Rows are points. The window is the flat piece filled in between its corners: a triangle in 3 columns, a solid with four corners in 4, and so on. A path goes straight from each point to the next, and from the last back to the first. After which points does the path pass through the window?

Window (3 x 3)
[[ 0.34  0.33 -0.30]
 [-0.41 -0.32  0.07]
 [-0.07 -0.55  0.36]]
Path:
(1): [ 0.19  0.19 -0.49]
(2): [0.12 0.47 0.17]
(3): [0.20 0.45 0.19]
(4): [ 0.40 -0.11 -0.31]
(5): [ 0.42  0.15 -0.36]
(6): [0.37 0.64 0.05]
(7): [ 0.04  0.57 -0.16]
(8): [ 0.38  0.04 -0.69]
(9): [ 0.24 -0.34 -0.43]
(10): [0.19 0.33 0.04]
(11): [-0.05 -0.25  0.64]
(12): [-0.11 -0.78 -0.03]
Through the window after points: 9, 11

Window (6 x 6)
[[ 0.30 -0.35 -0.19  0.79  0.19 -0.13]
 [ 0.59 -0.88 -0.06 -0.36  0.13 -0.21]
 [-0.42 -0.26 -0.02  0.56  0.66  0.24]
 [-0.07  0.12 -0.64 -0.30 -0.50  0.03]
 [-0.16  0.47  0.32  0.00  0.16 -0.13]
 [-0.40 -0.10  0.72 -0.39 -0.01  0.22]]
Path:
(1): [ 0.35 -0.14  0.41  0.14  0.42  0.51]
(2): [-0.18 -0.51  0.32  0.16  0.20 -0.44]
(3): [-0.82 -0.11  0.04 -0.37  0.00 -0.50]
(4): [ 0.00  0.38  0.09 -0.24  0.08  0.53]
(5): [ 0.25 -0.32  0.04 -0.03  0.22  0.19]
(6): [-0.18 -0.64 -0.12 -0.11  0.13 -0.32]
(7): [-0.14 -0.65 -0.10  0.30  0.13 -0.39]
(8): [ 0.46 -0.20 -0.05  0.30  0.36  0.29]
Through the window after points: 5, 7

Window (8 x 8)
[[ 0.23 -0.27 -0.12 -0.56  0.27 -0.22  0.82 -0.06]
 [-0.12 -0.52  0.19 -0.38 -0.24  0.30  0.50 -0.03]
 [-0.02  0.46 -0.29 -0.28  0.12  0.11  0.90 -0.01]
 [-0.67  0.48 -0.24 -0.18  0.79  0.29 -0.06 -0.21]
 [ 0.33 -0.24 -0.53  0.52  0.17 -0.16 -0.16 -0.07]
 [-0.20  0.50  0.12  0.01  0.25 -0.59  1.10  0.11]
 [ 0.45 -0.21  0.58 -0.29 -0.44  0.40  0.17  0.03]
 [-0.41 -0.06 -0.24 -0.01  0.00 -0.47 -0.40 -0.56]]
Path:
(1): [-0.11 -0.22 -0.18  0.34  0.40  0.06  0.78 -0.70]
(2): [-0.15  0.07 -0.28 -0.11  0.13 -0.33  0.31  0.19]
(3): [-0.40  0.25 -0.22 -0.41  0.50 -0.03 -0.02  0.23]
(4): [-0.23  0.18 -0.10 -0.04  0.48  0.26  0.41 -0.53]
(5): [-0.03  0.21  0.19  0.26  0.41 -0.20  0.97 -0.51]
(6): [-0.16  0.29 -0.06 -0.18  0.13 -0.42  0.68  0.26]
(7): [-0.13  0.08 -0.25 -0.56 -0.04 -0.20  0.41  0.64]
(8): [ 0.08 -0.08  0.08  0.01  0.20 -0.05  0.68 -0.42]
(9): [ 0.25 -0.21 -0.05 -0.02 -0.02 -0.10  0.42 -0.27]
(10): [-0.02 -0.04 -0.36 -0.24 -0.09 -0.35  0.18  0.58]
(11): [-0.32  0.06  0.03 -0.55 -0.08 -0.29  0.31  0.59]
(12): [-0.20  0.21  0.10 -0.24  0.17 -0.04  0.65 -0.36]
Through the window after points: 3, 5, 7

Window (9 x 9)
[[-0.34  0.16  0.04  0.23 -0.87  0.03  0.00 -0.03 -0.40]
 [-0.62 -0.33  0.28  0.05 -0.05 -0.04  0.40 -0.24  0.17]
 [ 0.19 -0.07 -0.37 -0.16  0.06  0.62  0.40 -0.06 -0.10]
 [ 0.40 -0.34  0.96 -0.50 -1.10 -1.01 -0.33 -0.18 -0.32]
 [ 0.15  0.38  0.65 -0.84 -0.81 -0.90  0.06 -0.43 -0.18]
 [-0.39  0.10 -0.18  0.05  0.12  0.30  0.03  0.53  0.22]
 [ 0.19  0.28  0.33  0.38  0.60 -0.03  0.46 -0.22  0.21]
 [-0.05  0.04 -0.74  0.14  0.53  0.17 -0.09 -0.27 -0.01]
 [-0.39  0.05  0.44 -0.08 -0.13  0.42 -0.32 -0.21 -0.10]]
Path:
(1): [ 0.02 -0.02  0.11 -0.07 -0.32 -0.21  0.01 -0.25  0.26]
(2): [-0.22  0.01  0.23 -0.19 -0.15 -0.43  0.42  0.05 -0.70]
(3): [-0.33  0.49  0.06 -0.06  0.56  0.34  0.43  0.03 -0.64]
(4): [-0.16 -0.02 -0.30  0.21 -0.04  0.31 -0.01 -0.09  0.56]
(5): [ 0.00  0.04 -0.12  0.02 -0.21  0.23  0.16 -0.20  0.32]
(6): [-0.13 -0.02 -0.12 -0.15  0.08  0.17  0.19  0.04 -0.39]
(7): [-0.23  0.00  0.43 -0.10 -0.09 -0.23 -0.12 -0.06 -0.91]
(8): [ 0.24  0.01 -0.10  0.03 -0.34  0.17  0.29 -0.61  0.67]
Through the window after points: 5

Window (12 x 12)
[[-0.72  0.21  0.58 -0.52  0.21 -0.27  0.44 -0.48 -0.40  0.16 -0.21  0.25]
 [ 0.03 -0.21 -0.86 -0.26 -0.25 -0.36  0.13 -0.54  0.72 -0.43 -0.27  0.11]
 [-0.92 -0.85 -0.59 -0.03 -0.73  0.81 -0.30 -0.39  0.10 -0.17  0.39  0.30]
 [-0.60 -0.14  0.35  0.42 -0.03 -0.45  0.31  0.21  0.55  0.30 -0.17  0.26]
 [ 0.29  0.56 -0.36 -0.02 -0.25 -0.10 -0.13  0.36  0.43 -0.17 -0.36 -0.41]
 [ 0.66 -0.23  0.22 -0.96  0.37 -0.18 -0.19  0.67  0.57 -0.19 -0.13 -0.09]
 [-0.03 -0.14  0.23 -0.24  0.58  0.36 -0.46  0.11 -0.47 -0.45  0.30  0.40]
 [ 0.22  0.49  0.48  0.29  0.46 -0.04  0.07  0.23  0.15  0.52  0.79 -0.40]
 [-0.01 -0.64  0.01 -0.55 -0.57 -1.04  0.54 -0.05 -0.29  0.30 -0.36  0.05]
 [-0.06  0.29 -0.11  0.38 -0.20  0.51  0.64  0.09  0.15 -0.04 -0.05  0.06]
 [-0.16 -0.33  0.33  0.33 -0.93  0.54  0.02 -0.71 -0.28 -0.13  0.28 -0.02]
 [-0.23 -0.73  0.81 -0.11  0.26 -0.32  0.35 -0.03 -0.49  0.83 -0.58 -0.14]]
Path:
(1): [ 0.05 -0.16  0.10 -0.35 -0.03 -0.14 -0.13 -0.06 -0.01  0.13 -0.02  0.37]
(2): [-0.16 -0.42  0.27 -0.34  0.00 -0.25  0.00 -0.06  0.00 -0.33  0.05 -0.49]
(3): [-0.20 -0.26  0.17 -0.16  0.19 -0.23  0.36 -0.15 -0.08 -0.31 -0.08 -0.30]
(4): [-0.18  0.04  0.18 -0.39 -0.06 -0.20  0.12 -0.11  0.14  0.22 -0.12  0.28]
(5): [ 0.13  0.09  0.27 -0.05 -0.31 -0.19 -0.05  0.06 -0.20  0.67 -0.03  0.37]
(6): [-0.12 -0.26  0.05 -0.28  0.03 -0.03  0.23  0.21  0.19 -0.50 -0.09 -0.42]
(7): [-0.31 -0.18  0.25 -0.18  0.18 -0.19 -0.09  0.22 -0.06 -0.32  0.16 -0.47]
(8): [ 0.41  0.07 -0.36 -0.26 -0.01  0.14  0.16 -0.05  0.21  0.46 -0.24  0.93]
(9): [ 0.01 -0.12  0.04 -0.37 -0.55 -0.32  0.14 -0.14  0.22  0.65 -0.34  0.74]
(10): [-0.12 -0.61  0.10 -0.26  0.09 -0.36  0.29  0.15 -0.19 -0.32 -0.02 -0.54]
(11): [-0.65 -0.09  0.46 -0.16  0.29 -0.14  0.38 -0.08 -0.09 -0.04  0.16 -0.39]
(12): [-0.16  0.22  0.30 -0.25  0.04 -0.12  0.20 -0.22 -0.15  0.25 -0.08  0.31]
Through the window after points: 3, 9, 11

Window (14 x 14)
[[ 0.18 -0.51 -0.18 -0.31 -0.25 -0.20 -0.26 -0.26 -0.44  0.09 -0.14  0.26
   0.10  0.70]
 [-0.10  0.31  0.33  0.26  0.14 -0.61 -0.10 -0.42  0.58 -0.55 -0.66 -0.13
   0.08 -0.54]
 [ 0.53 -0.41  0.30 -0.11  0.02  0.90  0.25  0.05 -0.30 -0.05 -0.21  0.12
   0.11  0.50]
 [-0.06  0.60 -0.75  0.46  0.82  0.00  0.03 -0.15 -0.79 -1.19 -0.05 -0.04
  -0.05 -0.43]
 [ 0.81 -0.11 -0.21 -0.54 -0.60  0.32 -0.15  0.09 -0.58  0.23  0.12 -0.04
   0.70  0.15]
 [-0.17  0.39 -0.48  0.36 -0.37 -0.14 -0.18  0.23  0.72 -0.49 -0.36  0.14
  -0.12  0.09]
 [-0.67  0.40 -0.26  0.53 -0.21  0.01  0.08 -0.13 -0.92 -0.81  0.00 -0.54
  -0.05 -0.41]
 [ 0.48 -0.72 -0.65 -0.42 -0.33  0.37  0.19 -0.21 -0.05 -0.46  0.34 -0.54
   0.22  0.45]
 [-0.01  0.38  0.14 -0.24  0.13 -0.54  0.35  0.31  0.68 -0.13 -0.21  0.01
  -0.82 -0.27]
 [ 0.16  0.10 -0.25  0.74  0.29 -0.76  0.71  0.40  0.39 -0.33 -0.64 -0.10
  -0.23 -0.18]
 [-0.08 -0.25 -0.11 -0.13  0.30  0.08 -0.12  0.48 -0.23 -0.41  0.26 -0.29
   0.60  0.37]
 [-0.27  0.49 -0.05  0.97  0.30 -0.66  0.33 -0.20  0.66 -0.34  0.28  0.24
  -0.30 -0.55]
 [ 0.09 -0.44 -0.16 -0.84 -0.41  0.38  0.55 -0.09 -0.29 -0.10 -0.12  0.46
   0.78  0.43]
 [-0.39  0.39 -0.48  0.41  0.63 -0.28  0.26 -0.16  0.62  0.33 -0.55 -0.20
  -0.12 -0.31]]
Path:
(1): [-0.10 -0.43 -0.33  0.26 -0.01 -0.24 -0.22  0.15  0.10 -0.34 -0.22  0.14
  0.10 -0.21]
(2): [ 0.07 -0.34 -0.29 -0.13 -0.13  0.16  0.03  0.05  0.05 -0.15 -0.15  0.08
 -0.02 -0.13]
(3): [ 0.13  0.19  0.08  0.04 -0.12 -0.12  0.32 -0.19 -0.10 -0.20 -0.05 -0.40
  0.35  0.71]
(4): [ 0.09  0.41 -0.24  0.08  0.10  0.00  0.36  0.02  0.05 -0.42 -0.10 -0.31
  0.11  0.24]
(5): [-0.04 -0.08 -0.30  0.19  0.01 -0.01 -0.04  0.06  0.05 -0.44 -0.16  0.10
 -0.04 -0.39]
(6): [ 0.07 -0.58 -0.30  0.02  0.29 -0.20 -0.24  0.20 -0.29 -0.05 -0.05  0.10
 -0.10 -0.61]
(7): [ 0.05  0.67  0.16  0.01 -0.07 -0.02  0.74 -0.24  0.20 -0.48 -0.17 -0.31
  0.03  0.54]
(8): [ 0.07  0.44 -0.09 -0.06 -0.19  0.02  0.22  0.14  0.12 -0.30 -0.11 -0.17
  0.04  0.51]
(9): [ 0.05 -0.38 -0.39  0.06  0.09  0.05  0.11  0.10 -0.02 -0.16 -0.12  0.22
 -0.13 -0.33]
(10): [-0.14 -0.46 -0.17  0.21  0.11 -0.20  0.03  0.23  0.16 -0.23 -0.30  0.03
 -0.09 -0.53]
(11): [ 0.23  0.65 -0.19  0.25  0.00 -0.29  0.52 -0.09  0.01 -0.34 -0.01 -0.03
  0.09  0.27]
(12): [ 0.02  0.86 -0.24  0.19 -0.11  0.39  0.57 -0.45 -0.36 -0.40 -0.08 -0.41
  0.37  0.47]
Through the window after points: 10
